Rows are points. The ring and each string are closed loops that go straight from each point to the next, and from the last back to the first. Before rounding, they use only three directions, however many columns there are. How many times does the string pass through the ring? Passing back the other way cancels.
(in the rows, 128 means zero)

Ring:
[[212 156 110 114]
 [193 204 121 106]
 [145 223 136 103]
 [106 213 144 104]
 [ 76 185 148 109]
 [ 64 135 147 119]
 [ 89  89 139 128]
 [127  75 129 131]
 [176  90 116 128]
 [199 114 111 123]]
String, 9 rows:
[[113 146 111 110]
 [106 132 166 128]
 [ 53  99 193 139]
 [ 30  96 160 128]
 [ 58 127 113 111]
 [ 27 134 134 113]
 [ 30 146 179 123]
 [ 85 147 198 132]
 [118 147 149 121]]
Times through: 0

Ring (9 x 8):
[[203 154 110 123 128 140 121 176]
 [169 197 121 142 127 161 125 182]
 [109 209 133 160 124 180 126 171]
 [ 42 185 143 171 120 191 125 145]
 [  7 135 139 167 117 186 122 119]
 [ 22  91 126 152 116 170 119 107]
 [ 79  66 112 132 119 148 116 114]
 [123  69 107 122 121 137 115 126]
 [187 106 106 115 126 131 117 156]]
String (9 x 8):
[[188  97 152 116 125 134 106 151]
 [208  61 124 101 125 117 107 145]
 [160  56  60 107 124 119 123 132]
 [116  93  69 127 123 140 127 134]
 [115 107 111 133 122 149 119 137]
 [129  75  45 117 123 129 130 131]
 [169  70  71 109 125 122 121 139]
 [133 119  78 129 124 144 127 147]
 [138 122 154 134 123 153 111 148]]
Times through: 1

Ring (6 x 9):
[[191 136 139 162 130 123 111 144  96]
 [134 206 148 158 124 106 138 170  92]
 [ 71 206 138 143 113  97 146 182 114]
 [ 42 104 108 121 104 109 120 163 158]
 [114  18  99 126 113 131  88 130 163]
 [186  42 116 147 126 136  86 123 130]]
String (7 x 9):
[[210  36 176 137 142 143  79 118 128]
 [216   7 111 149 129 145  72 110 132]
 [167  19  42 155 108 134  83 120 140]
 [130  76  87 145 112 123 103 141 136]
 [133  79 140 133 123 125 102 141 138]
 [132  96 102 146 115 121 108 145 129]
 [160  74 150 138 129 130  97 135 130]]
Times through: 1

Ring:
[[179 122 176 165 149 166 131 126  81 120 117 123]
 [164 147 157 175 144 166 144 132  71 130 109 126]
 [118 161 128 166 135 164 159 144  75 143 108 119]
 [ 82 151 126 145 132 163 162 151  89 145 111 112]
 [ 49 108 155 105 135 164 152 155 118 135 120 100]
 [ 60  71 177  88 142 162 135 148 137 122 133  94]
 [ 94  46 188  88 150 159 118 136 145 111 147  93]
 [134  42 193 103 155 158 109 126 140 105 151  97]
 [174  75 192 137 155 162 114 121 110 108 137 112]]
String (26 x 12):
[[130 117 192 140 145 170 139 138  90 122 108 119]
 [174 152 213 173 147 178 144 134  55 121  84 137]
 [191 167 175 194 145 172 147 129  49 129  93 137]
 [181 159 130 191 143 162 146 127  65 135 116 127]
 [161 193 141 199 137 170 163 139  43 143  89 136]
 [125 188 160 178 134 175 168 149  50 143  80 133]
 [107 146 175 147 138 172 155 148  78 133  96 121]
 [114 130 132 147 139 160 148 140  96 136 124 111]
 [108 126 104 148 137 153 147 139 105 140 137 105]
 [102 120 175 131 141 168 146 145  97 128 110 113]
 [ 66 141 178 126 134 173 161 158  88 136  93 115]
 [ 25 140 156 111 129 170 169 166 101 144  98 106]
 [ 29 107 131  99 132 159 155 158 127 141 129  93]
 [ 61  78 120 100 139 151 138 145 143 133 153  87]
 [ 98  89 151 117 143 158 134 139 123 126 138 100]
 [ 88 100 190 113 142 168 141 146 110 123 114 108]
 [ 51  63 217  74 144 170 133 152 136 115 120  97]
 [ 73  21 192  66 151 157 112 138 165 107 158  84]
 [108   7 169  77 155 148 100 125 172 104 179  81]
 [129  62 149 117 150 152 118 127 136 117 158  96]
 [117  90 187 121 147 165 131 137 112 118 124 108]
 [127  77 236 111 152 173 124 136 109 107 113 113]
 [170  51 225 118 160 165 105 120 121  98 137 109]
 [216  41 202 136 165 157  92 105 124  94 158 109]
 [205  63 152 150 159 150 103 108 121 108 165 106]
 [145  99 166 140 148 161 129 130 104 120 131 111]]
Times through: 3

Ring, 6 rows:
[[170 161 184 116 133  81 113 131 124 116 101 148 102 137]
 [132 203 121 116 129 134 123 147 122 121 133 144 132 137]
 [ 62 149  86 111 142 183 119 144 148 140 155 120 150 127]
 [ 36  78  91 106 154 184 107 134 166 150 153 105 145 121]
 [ 85  22 114  97 160 113  88 128 163 138 127 115 121 128]
 [136  54 153 101 152  75  91 126 147 126 106 131 104 133]]
String (20 x 14):
[[206 173 200 116 129  50 112 132 113 106  88 160  91 142]
 [171 138 143 107 137  71 104 139 123 112 108 150 110 142]
 [135 118 137 107 142  99 104 136 136 123 118 137 116 136]
 [117 106 181 115 145 115 110 122 147 133 111 126 107 126]
 [161  87 244 117 146  66 104 109 143 126  81 134  78 127]
 [179  77 215 109 146  43  96 117 137 118  81 142  81 134]
 [176  87 141  99 144  46  91 136 129 111 101 148 102 143]
 [197  75 200 105 145  23  91 122 131 111  79 149  80 140]
 [154  90 227 116 146  73 104 113 143 127  87 133  85 128]
 [137 107 183 113 144  95 106 124 141 127 105 133 102 130]
 [136 119 120 104 142  98 103 140 134 121 122 139 121 138]
 [143 127 118 104 140  94 103 142 131 118 121 142 121 140]
 [122 122 141 110 142 114 108 134 139 127 121 133 118 132]
 [155 155 224 124 136  97 119 119 132 125  95 139  94 129]
 [191 201 249 129 126  78 126 121 117 115  84 153  85 133]
 [198 212 181 119 124  72 120 139 108 106  99 162 103 143]
 [165 172 103 105 131  87 108 152 116 109 123 155 126 146]
 [140 148 139 111 137 106 111 138 130 121 119 141 118 136]
 [130 141 206 122 139 116 118 120 140 131 105 131 102 126]
 [183 177 227 124 130  76 120 123 122 116  89 150  89 134]]
Times through: 2

Ring, 7 rows:
[[197 104 160 105 122 116 122 124 156 135 170  61 138  80]
 [170 156 164 114 105  92 104 150 151 121 176  80 109 105]
 [106 168 160 134 112  94 100 140 152 125 159 118  85 132]
 [ 13 104 158 155 147 135 123  83 168 157 126 161  87 136]
 [  9  51 151 157 170 163 141  49 174 175 110 161 106 123]
 [ 59  19 139 151 185 177 151  35 171 182 104 138 129 105]
 [145  32 140 129 169 162 146  62 162 167 127  92 147  84]]
String, 12 rows:
[[ 80 110 152 143 142 128 120  98 160 148 136 130 101 123]
 [ 24  86 198 118 116 129 131  99 189 155 170 128 110  93]
 [  9  91 186 131 126 132 128  92 184 157 155 143 100 109]
 [ 55  99 166 137 136 131 125  94 170 152 144 133 103 115]
 [ 37 104 192 121 114 121 124 108 182 148 169 126 104 101]
 [ 46 170 178 136 104  93 100 139 164 128 165 139  74 136]
 [120 225 132 159 118  76  80 158 128 110 139 136  56 173]
 [133 206 178 116  81  67  88 178 152 107 190  97  82 124]
 [113 147 201  97  83  90 109 153 174 124 202  85 109  88]
 [ 97 101 177 117 120 122 124 111 171 145 166 103 117  95]
 [114 140 137 149 141 115 109 113 145 137 132 125  92 138]
 [ 94 155 128 163 147 113 104 112 140 136 119 143  77 157]]
Times through: 0
String:
[[145  88 162 116 132 128 128 106 163 146 159  86 131  88]
 [200 132 110 148 157 119 111 112 128 134 120  95 110 131]
 [239 153 138 117 121  96 104 148 134 119 162  59 121 105]
 [199 136 190  83  86  90 112 160 164 120 208  45 133  68]
 [168 126 193  88  90  97 116 149 169 126 202  59 130  71]
 [154 118 187  96  99 104 118 138 169 131 192  69 128  76]
 [206 140 193  80  81  86 111 165 164 117 213  40 135  65]
 [249 145 174  85  91  86 108 166 151 114 202  30 138  70]
 [199 127 123 138 148 117 113 116 134 134 133  87 117 119]
 [138  97 145 133 145 130 124  99 154 147 139 102 119 108]
 [145  66 180 100 124 132 136 103 175 150 174  72 145  65]
 [137  58 177 103 130 138 139  95 176 154 168  77 146  66]
 [138  89 130 144 161 139 127  86 149 152 122 110 118 116]
 [175  70 113 147 177 150 132  74 141 157 109  98 131 112]
 [210  33 119 130 180 162 145  64 148 163 118  71 158  83]
 [218  20 143 107 162 159 150  73 161 162 145  50 173  56]
 [219  75 109 140 174 145 130  84 135 150 115  79 139 105]
 [156 101 123 146 161 134 122  92 142 147 121 106 116 121]]
Times through: 0

Ring (7 x 14):
[[249 144 123 120 191  87  98 117 124  77  81 102 142 123]
 [216 187 130 121 172 102 107 149 123 125 113 118 145 120]
 [132 174 123 142 140 142 131 158 119 169 168 122 144 128]
 [ 69 131 110 162 119 172 149 146 116 183 203 116 142 140]
 [ 52  89 107 171 119 176 151 127 114 167 203 104 133 143]
 [ 93  62 116 163 142 150 134 106 115 125 165  92 122 137]
 [197  92 121 137 179 105 107 101 120  77 101  91 129 128]]
String (13 x 14):
[[ 84 136  84 164 117 181 158 136 118 176 202 116 161 155]
 [126 126  96 153 139 154 141 126 119 143 167 109 152 146]
 [102 112 126 154 140 145 131 134 116 150 169 106 126 129]
 [ 98 103  97 161 132 163 145 120 117 146 179 104 145 147]
 [ 42  60  67 184 110 200 170 100 116 155 214  97 155 169]
 [ 25  40  94 184 114 189 159 103 113 153 211  92 130 153]
 [ 33  51 144 172 128 158 134 123 110 155 193  94  97 122]
 [ 70  84 146 160 137 144 127 132 113 152 176 100 105 119]
 [ 13  74 137 175 114 174 145 137 110 183 216 103 107 128]
 [ 74 109 138 158 132 150 132 142 114 166 184 108 116 123]
 [ 40 120 144 163 118 163 138 157 112 194 208 114 113 121]
 [ 45 139 120 165 111 177 151 158 114 202 218 120 135 135]
 [ 46 150  82 171  99 200 170 151 117 209 233 124 165 158]]
Times through: 0

Ring (8 x 14):
[[152 118 114 125 112 126  99 136 115 145 116 154 152  84]
 [158 158 134 144 107 136  89 119 117 169 132 139 135  84]
 [150 189 152 152 106 146 104 110 115 174 149 120 108 104]
 [131 183 145 147 108 149 132 114 110 160 155 112  96 131]
 [110 151 112 139 108 149 150 119 104 146 150 118 107 151]
 [ 96  97  66 126 109 142 155 130 100 130 132 139 140 153]
 [106  71  61 112 113 131 147 143 103 118 116 155 159 134]
 [131  80  86 108 117 122 124 149 110 120 108 162 162 103]]
String:
[[116 130 106 129 111 140 143 129 106 137 137 131 123 136]
 [100 113  54 151  98 152 130 108 100 165 140 136 151 147]
 [ 71  74   7 146  96 155 152 110  92 153 136 142 167 175]
 [ 80  60  27 121 107 141 163 134  95 122 123 150 163 164]
 [ 90  60  20 130 102 142 140 126  97 140 121 156 177 148]
 [116  96  75 125 109 136 132 132 105 137 123 148 152 126]
 [127 108 105 115 116 129 137 143 109 123 122 146 137 118]
 [133  83 117  86 129 113 149 169 112  88 105 158 138 107]
 [136  52  76  94 121 112 121 163 111 105  92 178 179  89]
 [141  74  67 121 109 124  95 138 111 143 103 172 187  84]
 [133 117  86 140 104 138 105 121 109 160 126 148 156 106]
 [141 132 134 116 119 128 129 143 113 127 125 140 124 106]
 [145 138 148 111 122 125 132 147 115 121 126 138 115 104]
 [143 143 111 144 105 140  99 117 112 167 133 140 142 100]
 [147 159 104 165  95 149  79  98 112 196 140 136 148  95]
 [162 199 136 177  94 153  66  88 116 212 151 124 129  85]
 [161 205 178 148 110 142 102 114 118 170 150 116  95  95]
 [150 176 180 119 122 131 136 140 116 128 140 121  88 109]
 [132 149 120 139 108 142 123 121 110 153 139 130 123 119]
 [126 170 117 156 101 152 119 105 108 174 152 119 116 130]
 [116 193 129 162 101 161 137  98 105 175 167 102  92 151]
 [108 180 136 143 109 154 162 115 104 147 163 102  81 163]
 [120 145 135 119 118 137 158 138 108 122 140 123 100 139]]
Times through: 1

Ring, 10 rows:
[[109 119 130 146 116 152 132 145 145 124 116 162 167 161]
 [106 110 139 141 124 145 139 145 140 118 122 145 150 133]
 [112 107 153 135 134 134 158 133 132 104 133 136 114  93]
 [127 114 166 138 140 126 182 113 126  84 146 147  76  65]
 [139 123 171 138 141 122 195  98 122  73 153 162  55  54]
 [134 129 155 122 137 128 178 102 118  92 146 166  77  76]
 [106 129 115  92 125 145 121 136 117 147 121 151 157 137]
 [ 94 128  98  87 118 155  96 153 122 168 108 148 196 171]
 [ 96 128 100 109 111 160  97 156 134 162 104 160 207 192]
 [106 126 117 136 111 158 118 147 143 139 110 170 187 183]]
String, 23 rows:
[[124 115 158 162 127 138 170 124 143  89 134 163 111 111]
 [121 120 148 141 128 138 159 124 134 103 133 161 118 113]
 [101 109 134 116 130 140 133 146 128 129 123 130 146 116]
 [ 99  96 149 113 141 130 146 145 123 118 131 106 119  76]
 [141 115 186 154 145 117 210  96 127  57 158 156  38  36]
 [144 126 174 154 137 125 201  95 129  66 153 174  56  65]
 [108 117 134 113 130 139 138 136 125 126 127 142 136 115]
 [121 120 150 115 138 129 164 117 118 104 140 146  94  78]
 [157 136 181 133 147 114 220  72 112  55 167 180  14  27]
 [155 141 171 132 141 121 208  76 114  66 161 190  35  52]
 [129 132 144 124 130 136 163 111 123 104 137 171 105 105]
 [ 98 121 115  92 126 146 115 146 120 151 118 138 165 137]
 [ 83 124  89  63 121 154  81 161 113 186 105 130 206 166]
 [ 71 126  67  48 113 164  52 177 113 214  91 128 249 203]
 [110 132 115 113 117 152 121 137 129 142 116 168 169 163]
 [114 126 130 125 123 146 138 133 131 125 124 162 146 139]
 [ 86 118 100  95 117 156  91 164 128 170 104 136 207 175]
 [ 89 127  91 115 104 169  82 167 141 174  94 162 236 222]
 [124 137 128 164 107 159 140 131 152 116 116 201 170 191]
 [121 127 139 143 121 145 150 127 138 110 127 173 136 138]
 [105 118 126 119 123 146 128 143 131 134 119 147 158 139]
 [ 88 107 117 130 116 156 105 169 144 149 105 135 202 173]
 [110 110 145 160 121 146 146 144 149 108 121 153 149 140]]
Times through: 5
String:
[[140 126 168 149 135 128 192 100 129  74 149 173  68  76]
 [155 130 185 158 141 119 219  80 126  50 162 183  28  45]
 [130 125 154 133 133 132 172 111 126  94 141 164  92  91]
 [116 120 140 112 133 135 151 125 120 116 133 147 116  98]
 [135 130 156 113 141 124 181  99 112  92 150 161  67  62]
 [134 134 150 110 138 128 174 100 112  98 147 167  78  75]
 [139 138 151 126 132 132 178  97 120  92 145 183  82  92]
 [108 133 113  77 129 142 122 130 108 149 125 151 146 125]
 [ 79 124  83  49 122 153  74 164 107 195 104 123 210 164]
 [ 88 122  98  78 121 153  92 158 118 173 108 134 196 162]
 [108 126 121 111 122 147 126 138 127 137 120 157 158 145]
 [113 132 120 118 119 150 129 133 130 134 120 170 159 155]
 [112 137 111 120 113 156 119 137 133 143 114 180 178 179]
 [112 129 122 124 118 151 129 136 133 133 118 168 163 158]
 [ 94 120 108 105 118 154 104 156 130 157 109 144 192 167]
 [ 81 119  91 100 110 164  77 174 135 180  95 140 233 203]
 [106 131 110 144 104 165 111 151 149 143 104 182 205 209]
 [129 135 138 174 109 155 152 125 154 103 121 203 153 177]
 [126 128 143 159 118 148 156 124 145 102 126 184 137 148]
 [105 118 127 120 124 146 129 143 131 132 120 148 157 138]
 [ 93 110 120 122 120 152 113 160 137 145 111 136 184 157]
 [ 91 105 124 127 121 150 114 163 140 142 111 130 183 152]
 [102 112 131 124 125 145 129 148 133 131 120 139 157 133]
 [121 120 148 143 127 139 160 125 135 102 132 161 118 114]
 [125 112 164 156 133 133 176 121 138  84 139 154  97  90]
 [111  99 162 138 139 129 165 135 132  96 137 123 102  74]
 [106 101 154 123 140 129 156 137 126 107 135 119 109  75]
 [102 106 141 111 136 134 141 141 123 123 129 121 127  93]
 [119 121 143 129 129 138 154 126 129 110 132 157 121 112]]
Times through: 0
